Each row is a point. Examples show where two turns around zero, p and q, send a point. Write where each new point lands after one turn and then the other. Backwards means that the second turn is done in reverse. Each puzzle has new turns, and all numbers are rounded.

Turn p:
[-13 -16 -14] -> [ -2 -22 -12]
[-11  24   9] -> [-20  19   0]
[-14  -7  10] -> [-13 -10   8]
[39 -1 -4] -> [36 14  5]
Turn q:
[ 5 48  3] -> [-10  41  24]
[  5 -18  14] -> [  9 -21   6]
[-20 -22  -7] -> [-12 -20 -20]
[  0 -10 -12] -> [  4  -3 -15]
[10  2  1] -> [9 4 4]
Where do these land?
q, then p backwards: [ 5  6 14] -> [ 5 -5 14]
p, then q: [-23  22  20] -> [-37   0   7]
q, then p: [ 17 -13 -30] -> [ 26  10 -24]
q, then p: [  1 -15  -4] -> [12 -9 -5]

Turn p:
[ 48 -25 -12   7  16 -26] -> [ 54  -5 -11  15  20 -18]
[ -6 -20   8  -6  24 -12] -> [  1 -16   7  -7  26 -16]
[  5 -24 -12 -15  -9 -25] -> [ 21 -10 -10 -21  -4 -24]
[-11   8   5   9 -12  39] -> [-20  -7   3   6 -15  35]
[  2  16   7 -15   9   7] -> [-3 16 15 -7  7  9]
[ -9  11  -7 -14  -7  -9] -> [ -6  14  -3 -15  -7  -7]
[-21  13 -14   5   0   2] -> [-22   9 -16  -3  -1   1]
[ -8  21  25  30 -21  24] -> [-26  -2  14  33 -28  19]
Turn q:
[  3   1 -11  10  14   4] -> [  2   6 -13   7  14   0]
[ 32  -3   0   5 -14 -16] -> [ 25  -6  13  19  -7 -16]
[-31 -22  15 -18 -33   6] -> [-22 -29   9 -17 -34  18]
[12  6  2 14 13 25] -> [ 5 16  0 13 17 21]
[ 21 -23   0  11  10  -9] -> [ 15 -20   3  16  19  -6]
[-46  11  29 -22 -19 -17] -> [-43  -3  21 -33 -28 -10]
[ 11  22 -18 -14  26   4] -> [ 18  26 -14 -16  17  -6]
[ -2   8 -18  14   3   3] -> [ -1  10 -19  11   1  -2]
Where do these land?
q, then p backwards: [ 18 -13  17  12  13 -17] -> [  6 -12  23   7  23 -10]
p, then q: [  8  22  -1 -14 -16  16] -> [  2  22  10  -2 -20  17]
q, then p backwards: [-32 -40 -16  17  13  44] -> [-20 -14 -31  24  15  54]
p, then q: [ -6   9  16 -19   8 -17] -> [ -9   6  21 -16   4 -16]
p, then q: [  8  11 -22 -24 -22   2] -> [ 23  18   0 -13 -26   3]
p, then q: [  3   7   9  12 -12 -22] -> [ -7  -1   6  16 -11 -21]
q, then p: [ 1  4 -4 17 17 -8] -> [ -8   6  -9   9  17 -10]

Turn p:
[-14 -15  10  -3  17 -20  34  18 -46] -> [ -9   4  24 -10 -10  -1  28  25 -50]
[ 45  26 -37  -4   2  27 -16  -9  30] -> [ 27  19 -55   9   8  20 -24 -14  25]
[-13 -24 -15 -18 -33   2 -12 -16  27] -> [-17 -30 -12 -27  -3  -7 -25  -4  27]
[-27  -8   6  11  29 -10  10   4  -2] -> [-24   1  14   5  19   1  27   7 -10]
[-24  18  16  -2   2 -15  22  21 -14] -> [ -8  15  21  -7 -18  -9  34  -3 -11]
[ 31   2   5   2  10   7 -15  21  17] -> [ 22  11 -11  19   1   6  -2  21  22]
[ 30  22 -18  10   1 -14 -30  -1  -9] -> [ 19  31 -17  15   9 -20 -26  -1  -3]
[ -6 -16   4  22 -26  16  10 -13  20] -> [-10 -39  -7  14 -11   1  -3 -16  11]
[-16  -6  35  -8  12 -19  26 -14 -15] -> [  7 -16  33 -15  11  -6  31  -2 -21]
[ -3   1  -5 -11 -15  27 -29 -11  -7] -> [ -2   3   9  -5  -4  17 -38 -13  12]
Turn q:
[ -1 -16  11  15   7   0  -5  16 -46] -> [ 18  -7  10  14  11 -20   7  10 -41]
[  1  -3 -16  20   5 -20  36  11 -20] -> [ -6  -5   3   2  10 -18  45  18  -4]
[ -3  -4 -12  25 -12 -21   8  33 -16] -> [ -3  -3   3  10  -5 -34  17  35  -6]
[ 13 -24 -15  40  -4 -22  -5 -13 -23] -> [ 21 -18 -20  34  -4 -25  28   0  -5]
[ 14  46  22 -34  20  42 -18 -15  26] -> [  6  40   7 -27  26  34 -44 -30  18]
[ 41  16  42 -35  24   6 -28   9  16] -> [ 43   2  29 -32  18   9 -44 -16  19]
[ 13  11 -12 -18  -2  13 -22   8   7] -> [  7  15 -13 -21  -5  -6 -23  -5   4]
[-25  -4   2  13   7   6  -2  -4  19] -> [-17  -8  -9  15   6  19  -9  10   4]
[-18   3  12  14 -36   5  18 -12   0] -> [-18  16  16  29 -24  10  12   0  -2]
[  8 -28 -14   1   6  -1   6   6  12] -> [ 10 -18 -17 -10 -10   8  11  14   2]
[-28  -2 -19 -15  -3 -25  -5 -26  18] -> [-37 -25 -14   0 -10  -1  -2 -22  16]
[-15   4  -1 -26 -13  17  17 -14   8] -> [-23  12   6 -14 -15  24   3 -15  -4]
Where do these land?
p, then q: [  4  15  21  22  -2   9  11 -20  48] -> [ 10 -18 -24  11  -2  33  32  -2  29]
p, then q: [ 25   6  22  43 -21   7   5  16  24] -> [ 18  -4 -16  36 -21  -3  27  22  29]
q, then p backwards: [  4  -2  -5 -37   9  -9 -25   6  -8] -> [ -3  -4  -8 -18 -28 -12  -3 -29  -9]
p, then q backwards: [-24   1  30  11  -3  13 -14  32  -7] -> [-10  11  29   7 -34 -13  22   1  11]
q, then p: [  3 -24 -15  -9  23 -28  20 -31  -9] -> [ -7 -42 -14 -20  14  15  11   8 -25]
q, then p: [ 13  30  27  22 -21  -7   9 -31  18] -> [ 11 -17  -6  33  11  -5  21 -36  26]
p, then q: [ 12   6 -29 -27   7 -17  37  -2  -7] -> [-11  13  -4 -42  -6 -19  22 -14 -18]
q, then p: [-18   4 -21   2  13   2 -26  14 -17] -> [-20  25   1  -7  13 -14 -12  14 -17]
p, then q: [-22 -19 -16 -15 -17   7 -17  13 -13] -> [-20  -2   7   0 -15  -3 -37   3 -14]
p, then q: [  2 -16 -13 -12  12  24   0   3 -29] -> [  5  22  -2  -3   3  -1 -21   3 -34]
